Each row is a point. Each copy is the shape, with its points in the same order, turned, moved and blurred by noise. Some copies are also mirrored. Which?

Shape:
[[-15  15  11]
 [-15 -32 -30]
 [-24  -2  -3]
 [ 15   1 -49]
 [-31 -54  31]
 [ 33 -14   6]
 [ 31   3 -24]]
Copy 1:
[[-15  12   1]
 [-16  -6 -59]
 [-24  10 -20]
 [ -7 -49 -34]
 [ -1  60 -52]
 [ 36  -5 -22]
 [ 15 -33 -22]]
Copy 1 is: mirrored
Copy 2:
[[-29  11  13]
 [-33 -42 -20]
 [-34  -8   7]
 [ -5 -10 -44]
 [-46 -57  52]
 [ 17 -24   9]
 [  6  -7 -21]]
Copy 2 is: only turned
Copy 3, 7 rows:
[[-24  13   3]
 [ -1 -36 -32]
 [-21 -10 -10]
 [ 14   7 -55]
 [-10 -54  34]
 [ 36   6   0]
 [ 25  18 -37]]
Copy 3 is: only turned
Copy 4, 7 rows:
[[ 18 -21  13]
 [-10 -37 -39]
 [ 11 -35  -2]
 [ 21   0 -52]
 [-47 -53  13]
 [-17  18  -9]
 [ 11  17 -31]]
Copy 4 is: mirrored

Shape (9 x 4):
[[-16 -16  30  12]
 [ 13   6  13  10]
 [ -9  13  28 -29]
 [ -8 -42 -18 -22]
 [-40  -1  14  10]
 [  1  11  27   3]
 [-10 -16 -29  15]
 [  4 -15  32   5]
 [-19  -1 -60  10]]
Copy 1, 9 rows:
[[-28  -7   6  30]
 [-15   8  -7   2]
 [-13  12  40   0]
 [ 31 -30  10  24]
 [ -8  18  12  48]
 [-21  13  12   5]
 [ 23   5 -17  32]
 [-31 -11  -1  12]
 [ 51  28 -19  34]]
Copy 1 is: mirrored
Copy 2, 9 rows:
[[-23   4  16  21]
 [ 20   8   2  12]
 [-17  37 -19  -8]
 [-21 -38 -33   1]
 [-24  -4  19  -8]
 [  5  19   1  10]
 [  4 -36  -5 -11]
 [-10  10  -1  26]
 [ 16 -51  -3 -36]]
Copy 2 is: mirrored

Shape (10 x 6):
[[-19  12 -15 -14 -15 -16]
 [  7 -25  11 -10   6 -28]
 [ 27  19  13  44  37   7]
 [ 40  16  -4 -15   8 -59]
 [-16 -26  23  -1  22 -24]
 [-17 -28 -49 -11  -2   2]
 [-36  28  -5 -17  -1   8]
 [ 29 -20  16  30  -8  11]
 [-32 -34 -48  13 -22  13]
 [-18   1  19  42 -25  -3]]
Copy 1, 10 rows:
[[-17   6  -7 -19   5 -19]
 [ 19  14  22   8   0 -23]
 [ 42 -14  10  -4  55  27]
 [ 39 -17   6 -15  16 -60]
 [ 10  26  29  29  17  -9]
 [  1  32 -36   1 -24   1]
 [-33  23  -1 -23  25   7]
 [ 39 -14  28   0  -5  29]
 [-13  18 -32  16 -29  25]
 [-18 -27  24  17   9  26]]
Copy 1 is: mirrored
Copy 2 (10 x 6):
[[ -6   8  -5   7  -9 -19]
 [ 18 -23   0  -3  29 -12]
 [ 57 -14  40  20  -6  34]
 [ 56  14  12  10  32 -44]
 [  6 -44  21  -6  19 -11]
 [  8 -25 -41   4 -28  -8]
 [-14   9  13 -13 -30  -7]
 [ 28 -14   1  14  25  44]
 [-13 -29 -49  24 -29  14]
 [-17  -5  19  39  10  28]]
Copy 2 is: mirrored
